Every row gives one point. The points of each table are mixes of a few directions, plus a little noise. How many directions does each table use, and how many do they share? Where both have some left over, give the other angles between the two spaces (their principal angles), to ten degrees, smallest first.

First:
-13	-6	35
29	15	-87
126	65	-343
-145	-77	393
Second, 4 rows:
375	-169	85
-116	148	-16
-108	235	13
-122	-198	-93
Directions: first 1, second 2, shared 0; angles 90

First, 8 rows:
-29	-14	-34	-45	47	-1
-137	-43	22	-12	-69	27
569	179	65	252	2	-81
-493	-156	1	-146	-102	67
86	29	-6	24	18	-18
331	89	-71	19	197	-74
152	33	-90	-58	186	-41
-464	-125	107	-20	-281	99
Second (9 x 6):
31	214	86	169	-246	-197
-308	171	-86	404	185	16
-61	32	-136	237	-90	-54
-40	58	67	139	9	47
7	80	94	-100	23	-36
63	-386	-316	-81	46	147
207	-186	198	-5	-68	265
62	-122	-71	-305	66	-20
50	134	165	-419	58	-153
Directions: first 2, second 4, shared 1; angles 80

First:
-20	0	-21	-18	35	16	-14	38	44	-24	88
96	5	96	96	-198	-85	42	-182	-229	103	-502
100	3	92	97	-188	-82	41	-180	-217	107	-477
-142	-2	-134	-145	282	126	-59	269	339	-154	728
16	2	17	16	-32	-12	11	-28	-37	18	-86
-3	-4	-2	-4	4	-4	-5	-1	9	-1	13
71	4	70	74	-151	-64	29	-150	-177	87	-386
-21	2	-20	-17	44	19	-7	40	48	-24	101
-147	-6	-139	-149	289	123	-56	278	351	-164	765
48	4	47	47	-95	-41	15	-93	-120	53	-238
Second:
3	-5	-32	12	-30	-17	19	-41	120	-17	-6
53	-28	-54	71	-193	-103	72	-239	323	-16	-247
-70	18	-5	-84	212	100	-64	231	-93	-39	387
-87	30	5	-97	251	118	-82	284	-162	-37	455
30	-17	-37	37	-119	-75	51	-144	196	-6	-171
47	-25	-16	66	-162	-81	54	-192	181	10	-266
60	-41	-58	76	-219	-109	77	-256	345	-10	-285
-113	26	-6	-124	318	154	-95	360	-187	-50	571
-24	29	64	-37	124	63	-51	156	-318	38	112
109	17	138	97	-177	-69	30	-155	-400	139	-554
Directions: first 1, second 2, shared 1

First (8 x 18):
-8	-182	-96	23	54	-3	-4	43	3	22	-1	29	132	-135	-10	-14	-193	-143
57	254	143	48	-168	-60	-86	25	-183	-65	-86	-111	-361	425	72	0	219	276
7	158	86	-37	-42	13	31	-70	43	-10	17	0	-81	74	-4	25	207	124
-109	114	25	-245	218	203	285	-286	592	109	267	210	447	-627	-189	84	373	-110
5	-380	-183	102	68	-48	-90	159	-167	7	-71	-1	152	-106	19	-61	-499	-272
-16	52	19	-48	18	27	53	-54	86	14	41	30	54	-70	-31	13	96	9
57	209	118	68	-174	-80	-96	43	-209	-73	-107	-109	-362	431	88	-7	154	264
23	-234	-122	95	10	-49	-87	129	-162	-2	-79	-23	35	15	39	-45	-334	-143
Second:
-172	136	-109	27	35	172	-154	-74	-66	39	-108	8	177	-189	-29	-30	-39	-19
14	167	-28	153	-89	4	5	62	-138	-191	-46	-31	-127	50	12	203	177	183
-66	246	-35	-42	55	125	-78	-110	20	24	-36	-6	87	-160	-31	-46	25	21
270	609	198	-273	143	-6	168	-261	299	-32	186	-60	-221	-74	-68	-140	259	168
-333	-840	-248	355	-193	-17	-204	355	-392	33	-231	81	260	133	92	186	-344	-227
-98	-143	-72	82	-39	21	-65	55	-92	11	-68	11	76	-4	12	40	-72	-41
167	131	131	-181	87	-66	119	-104	205	49	130	-19	-106	19	-25	-131	48	3
206	-310	154	-118	7	-224	198	60	165	62	166	17	-165	228	29	-78	-51	-93
Directions: first 2, second 3, shared 0; angles 30, 50
